Each point is reached from the start by the listed moves, each made 0, 1 or 2 times, or once backwards (-1), plus a little noise. Is the number of moves made odd or even? Then give how often each move was made.

Moves:
(1): [42  6  2 -4 -2]
(2): [ -1  31  11 -12  -2]
Start: [-14   6   8  -3  22]
Points:
[-56  30  16 -11  22] -> even (-1, 1)
[-55 -30  -5  13  25] -> even (-1, -1)
[29 12 10 -7 19] -> odd (1, 0)
[-58  60  27 -24  20] -> odd (-1, 2)

Moves:
(1): [25 -1 -2  3 -1 -7 -1  4  7 -2 -6]
(2): [ 2 22  6  3  2  4  3  8  0  2  4]
(3): [ 4 -4 16 -4  1 -2  0 -3 -1  0 -1]
(4): [-2 -5  4 20 -2  2  1 -2  0  0 -2]
(5): [ 0 -2 -3 -1 22 -3  6 -1  1 -4  3]
(6): [ 1 -1 -1 -4 -1 18  0 -3  3  5 -4]
(7): [ 1 -3 -3 -2 -4  0 16  0 -2  3  3]
(8): [-1 -6  3  0  1  4  0 19 -2 -2  5]
Start: [ 3  2  0  1  8  7 -3  2 -5  7  9]
Points:
[  6  -9  -1  -8 -21  46  22  16  -6  23   7] -> even (0, 0, 0, 0, -1, 2, 2, 1)
[-15  20  60  35  41  27  -3  41 -16   1  27] -> odd (-1, 2, 2, 2, 1, 0, -1, 2)
[ 52  25   0  27 -19  51  31  58   4  24  10] -> odd (2, 2, -1, 1, -1, 2, 2, 2)
[ 33  20  -6 -19   4  17  30  12   0  17  12] -> even (1, 1, 0, -1, 0, 1, 2, 0)

Moves:
(1): [13  0  2 -3  4 -2  6  2 -4  3 -2 -2 -3  1]
(2): [ 1 13  1 -3  5  1  0 -6  5 -4  0  0 -5  1]
(3): [-1  0 13 -1  5 -1  0 -3 -1 -3 -4 -2  3  2]
(4): [ 2  8  2 20  1 -4 -6  4 -1  1 -4  1 -2 -1]
(5): [-4 -2 -8  2 18  2 -2  2 -6  2 -3  1 -3  7]
(6): [ 4 -3  2  8  0 21  0  7  5  1  4  1  6 -5]
(7): [-5  3 -4  2  2 -1 16  0 -1 -3 -4  3 -1 -4]
(8): [-2  3  3 -7 -1  0 -3 14 -2  0  0  1  0  1]
(9): [ 3 -3  3  1  3 -6  2  3 11 -1  6  2  1  2]
(10): [-7  4  4 -1  0  1 -1 -3  5 24  1  1  5 -1]
(11): [ -2   4   4   5   3   2   4   3 -10  -2  20  -3  -3   1]
(12): [ 3 -1  2 -1  1  3 -3 -2 -4 -1  5 19  1  0]
(13): [ 4  3 -5 -3  4 -3 -1 -2 -2  0  2  0 16  0]
(14): [ 1  3  2  0 -7  4  5 -1 -2 -2 -1  2  0 16]
Start: [ -3  -4   6   6   2  -4  -7  -4   1   4  -9   0  -7 -11]
Points:
[-16  26  16 -19  17  28  -7  18 -10  48  40 -19  28  31] -> even (0, 1, 0, -1, 1, 1, -1, 2, 0, 2, 2, -1, 2, 2)
[ -3   4  11   7   9  39  30 -17  14  16  29  19  21 -51] -> odd (0, 1, 0, -1, -1, 2, 2, -1, 0, 1, 1, 1, 1, -1)
[ 17   9  -3  13 -22  -1  33 -17 -13   0  12   3   3  12] -> odd (1, 0, -1, 0, -1, 0, 1, -1, 0, 0, 1, 0, 1, 2)
[-35  22 -25 -20  36  -1  16  -7  12  18  -6  11  -1 -29] -> even (-1, 2, -1, -1, 1, 0, 2, 1, 0, 1, 0, 0, 1, -1)
[ 21   1  53 -15 -13  33   4  12  14  22  24 -24  45  19] -> odd (1, 0, 2, -1, -1, 2, -1, 1, 1, 1, 1, -1, 2, 2)
[-12  14   7  22  55  26 -16 -11 -16  60  27 -33 -14 -15] -> even (1, 1, 0, 0, 2, 1, -1, -1, -1, 2, 2, -1, 0, -1)
[-11  -1  47  57  -1  50 -38   5   2  57 -36  22   7  18] -> odd (0, -1, 2, 2, 1, 2, -1, 0, -1, 2, -1, 1, -1, 2)
